Rows are points. Each table stands for the endless flat space through its points: a line for two points, a plane for three, and so on. The two share one point or none. Which?
In the rows, 128 means zero.

First (2 x 3):
[[123 115 114]
 [117 121 112]]
Second, 2 rows:
[[124 121 108]
 [128 116 112]]
They share: no point

First (4 x 6):
[[106 117 132 140 133 138]
 [105  93 141 112 113 121]
 [102 112 131 108 125 143]
 [101 111 135 125 129 143]]
Second:
[[124 119 119 129 125 114]
 [120 131 119 141 125 126]]
They share: no point

First (6 x 9):
[[153 108 122 171 133 106 173  81 141]
 [150 125 132 161 126  87 133  87 165]
 [137 152 142 139 105  82 109 129 169]
 [139 136 140 142 105 106 151 136 140]
 [134 100 138 145 109 123 170  89 133]
 [116 129 133 132 111  95 128  92 160]]
Second, 3 rows:
[[139 118 140 163 109 116 152 116 156]
 [155 125 124 137 112  98 135 113 147]
 [144 114 138 156 112 110 154 113 162]]
They share: no point

First (2 x 14):
[[117 158 149 135 148 120 119 106 105 118 112 151 131 127]
 [111 170 145 141 152 112 131  96  99 106 112 149 123 139]]
Second (7 x 14):
[[109 183 138 135 151 104  92  79 109 123 119 155 129 128]
 [146 148 178 132 129 160 150 102 137  64 100 106 126 103]
 [103 151 168  87 163 105 121 131  91 114 102 157 148 130]
 [125 106 183 113 161 125 130 136 100 105  99 147 158 113]
 [124 146 152 132 150 131 117 107 131 100  94 137 133  91]
 [142 148 140 163 138 145 111 104 118 123 115 144 135 101]
 [134 151 141 165 121 153 122 102 139 123 111 137 111 108]]
They share: [120 152 151 132 146 124 113 111 108 124 112 152 135 121]

First, 7 rows:
[[ 95 129 111 159 148 148 155 146 126  96 187 163 151  85 157 138 161 182
  128 178]
 [ 91 109  64 165 111 119 174 106  88 105  98 187 113 137 145 127 116 154
  121 146]
 [136 109 124 122  94 136 139 133 141 125 165 116 102  93 129 160 135 169
  119 176]
 [113 102  98 125  86 128 159 106 122 138 142 154 105 101 130 136 139 170
  109 144]
 [119  93 100 135  85 101 140 120 102 137 128 137 111 109 105 167 124 182
  151 152]
 [123 124 105 148 117 130 149 138 118  93 125 142 106 132 145 164 111 148
  135 173]
 [133 100 110 119  77 132 149 113 139 138 153 125  91  94 127 145 136 170
  103 166]]
Second, 4 rows:
[[119  93 101 136  94 130 152 120 113 120 122 136 125  96 129 139 137 153
  129 153]
 [111 117  97 134  72 118 134 126 103  98 110 122 105  76 119 157 127 121
  111 151]
 [141  85  87 161 105 140 167 103 136 135 124 141 131 108 148 140 140 167
  150 142]
 [122 107  89 146 100 136 155 117 114 116 132 147 119  99 136 156 128 146
  125 137]]
They share: no point

First (4 x 24):
[[104 167 118 144 134 152  91  98 145 127 123 154 115 116 117 129 110  96
  151  98 125 140 133 130]
 [ 90 110 127 152 147 118 113 118  93 159  99 108  97 110 144 121 136 125
  127 121 145  84 157 109]
 [ 90 140 129 140 135 136  99 108 119 151 111 122 105 114 126 121 128 107
  145 113 131 112 143 111]
 [144 155  88 170 156 136 107  88 144  90 135 204 121 104 126 166  85 125
  136  79 148 141 151 169]]
Second (3 x 24):
[[105 134 110 141 159 124 112  95 101 146 143 173  99 111 127 118 109 100
  150  93 129 112 137 127]
 [113 144 120 153 135 132 106 109 135 126 105 135 111 111 127 142 119 124
  138 103 147 122 151 133]
 [125 150 130 145 123 120 120 119 149 122  95 125 107 115 119 142 125 132
  146  93 161 132 149 139]]
They share: [108 140 115 152 144 133 104 103 123 132 117 147 109 110 129 136 115 116
 139 103 139 117 148 130]

First:
[[145 124 142 108 111 133 141 173  91 112 126 141  96 100 124 112 134 139
  122 142 107 137 100 141]
 [161 118 145 102 103 131 132 162  90 125 117 133  95  99 122 104 126 126
  105 140 109 145 107 139]
 [146 110 148 106  86 119 171 119 116 110 104  79 128 126 164 126 145 121
  114 129 114 143 127  90]
 [160 104 150 108  84 130 158 134 101 111 106  85 121 109 154 123 131 114
  104 135 121 137 119  99]
 [153 105 143 113  89 107 161 141 110 119 103  77 139 124 167 109 142 125
  113 145 121 157 134  98]]
Second:
[[152 129 128 102  86  90 146 155 100 139 133 112  93 120 144 112 151 114
  120 108 144 124 134 128]
 [137 145 179 118  96 125 156 123  65 155 131 112  96 141 153  94 131 112
  121 127 122 127 130 140]
 [193 115 130  96  81  80 137 133 125 133 137 155  98 144 143 129 138 135
  113 129 142 156 126 118]
 [153 104 151 108  87 115 138 137 103 138 122 128  79 143 176 113 146 105
  151 125 122 118 141 109]
 [173 121 121  87  92  86 152 153 138 113 120 142 117 122 125 132 140 150
  101 136 127 170 119 117]
 [141 130 124  83 104 123 183 165 124 102 109 129 126  99 126 122 146 142
  111 140 115 166 130 112]]
They share: no point

First, 4 rows:
[[ 97 122 164 122 127 152 147  92 136 131 131 145 117  95 107 143 119 106
   82 128 146 125 121 168]
 [129 134 175 103 155 141 112 120 155 149 150 142 131 115 169  92 135  94
   97 152  99 124 136 127]
 [101 131 167 112 149 151 127 106 158 160 158 143 100 136 162 106 142 118
  106 114 115 129 122 123]
 [106 132 149 123 129 153 135 107 137 145 140 130  99 116 135 124 127 121
  102 114 138 116 130 144]]
Second:
[[153 117 146 110 174 132 106 123 139 156 122 127 100 150 148 136 117 105
   74 136 111  97 126 153]
 [146 128 154  98 163 140 109 137 120 121 155 130 125 144 152 114 106 118
  115 127 145 104 142 135]
 [131 123 153 102 151 129 110 108 127 131 131 107 100 131 155  94 128 112
  119 126 142 127 133 141]
 [ 89 122 151 105 111 155  90 119 103 165 122 115  86  79 145 117 152  93
  123  93 151 118 123 173]
 [ 86 162 126 134 107 160 179 121 142 131 157 144 105  84 154  78 116 134
  123 137 133 112 160 119]
 [116 130 155 127 149 146 104 105 134 178  98 116  78 115 159 120 148  95
   81 122 116 126 114 168]]
They share: no point
